Each row of a before or after table is a point. One or more steps were done to the points. Then noise was added and the rows were shuffled. The steps act on columns, c1 being the first. What was done? A step turns or swaps two columns, mirrors them in a line or flattens them onto one, adds a multiple of one to another, or multiplies or shifts one. Angles are multiples of 10 degrees, from the lower column toward the higher: turns from -170 to 170, lines from 10 to 170 but not 90. Use the fewest steps. Two steps may share a column if one is a turn and the other turns, adds or multiplies; they go together, in the order done. Otherwise the lowest column goes first.
(in the rows, 128 means zero)

Before, 14 rows:
[[135 155 110]
 [145 157 132]
 [140 144 106]
 [139 141 155]
 [130 106 149]
 [131 111 149]
 [112 151 152]
 [127 150 136]
 [136 148 155]
 [121 157 143]
 [122 138 148]
 [130 156 111]
 [140 104 115]
 [  7 150 144]]
After (14 x 3):
[[ 63 125  24]
 [ 95 129 133]
 [157 128 130]
 [131 156 140]
 [133 101 130]
 [117 157 140]
 [138  98 126]
 [ 91 118 123]
 [114 158 135]
 [106 132 135]
 [109 116 128]
 [107 112 148]
 [108 140 153]
 [102 116 145]]
Steps: turn c2 and c3 by 60 degrees; turn c1 and c3 by 70 degrees

Before, 10 rows:
[[ 84 104  96 151   7 124]
 [140 121  85 149 145 110]
 [138 131 101 121 111 110]
 [ 87 112 104 103 147 161]
 [139 118 150 127 160 193]
 [126 102 103 106 158 123]
 [127 121  86 141 147 127]
 [134 144 113 116 140 120]
 [135  96 154 110 155 126]
 [ 81 129 106 144 124 115]]
After, 10 rows:
[[104 140 144 145  88 134]
 [143 208  78 114 218 109]
 [113 120 142  86  96 179]
 [136 130  83 124 104 169]
 [166 123 117 120 106 118]
 [133 127  74 126 134 105]
 [146 107 127 144 126 134]
 [173 126 127 125 106 101]
 [154 131 128 145 147 119]
 [150 136 118 148  88 137]]
Steps: turn c1 and c3 by 70 degrees; turn c2 and c5 by 150 degrees; mirror c4 and c6 in the line at 110 degrees

Before (14 x 11):
[[113 158 109 155 104 175 143 190 115 201  70]
 [ 87 133 137 112 153 171  73 145 146  75 125]
 [110 170  80 141 107  94  93 189 115 147  88]
 [ 85 173 204 107 135 170  97  95  91  73 126]
 [131 171 118 136 114 144 125 176 128 130 128]
 [100 167 118 139 190 142 138 118 151 106 120]
 [124 139 173 153 145 166 115 101 125 106  76]
 [ 83 110 175 165 144 148 116 119 138 177 125]
 [ 93 121 146 170 114 127 104 137 163 105 139]
 [ 55 167 106 131 121 126 142 161 123 101 110]
 [110 123 183 146 156 128 155 146 165 162  74]
 [104 137 112 113 119 152 141 118 153 140  69]
 [170  95 116 132 118 106 135 154  98 139  98]
 [129 137 156 137 144 180 131 134  75 110  54]]
After, 14 rows:
[[101 181 118 134 185 114 139 117 143 107 128]
 [133 165 122 135 112 128 123 181 127 137  82]
 [ 86  48 135 114 145 124  73 143 145  76 111]
 [ 96  84 144 172 116 133 101 138 155 105 130]
 [123 115 172 156 136 125 115 102 127 105 105]
 [113 184 109 153  94 136 144 191 121 198   8]
 [ 52 191 106 129 124 134 137 162 124 100  78]
 [104 156 110 109 118 129 141 118 146 143  78]
 [131 142 157 140 134 126 129 134  91 113  49]
 [170 107 119 131 123 128 136 154 109 139  74]
 [116 118  82 138 112 134  95 190 120 145  24]
 [110 163 184 149 154 122 155 144 151 165  59]
 [ 81  93 177 167 138 127 115 121 134 177 132]
 [ 90 125 200 109 130 127  99  93 103  75 159]]
Steps: add 1.5 times c7 to c2; flatten c5 and c6 onto the line at 170 degrees; add -1 times c8 to c11; multiply c9 by 0.7
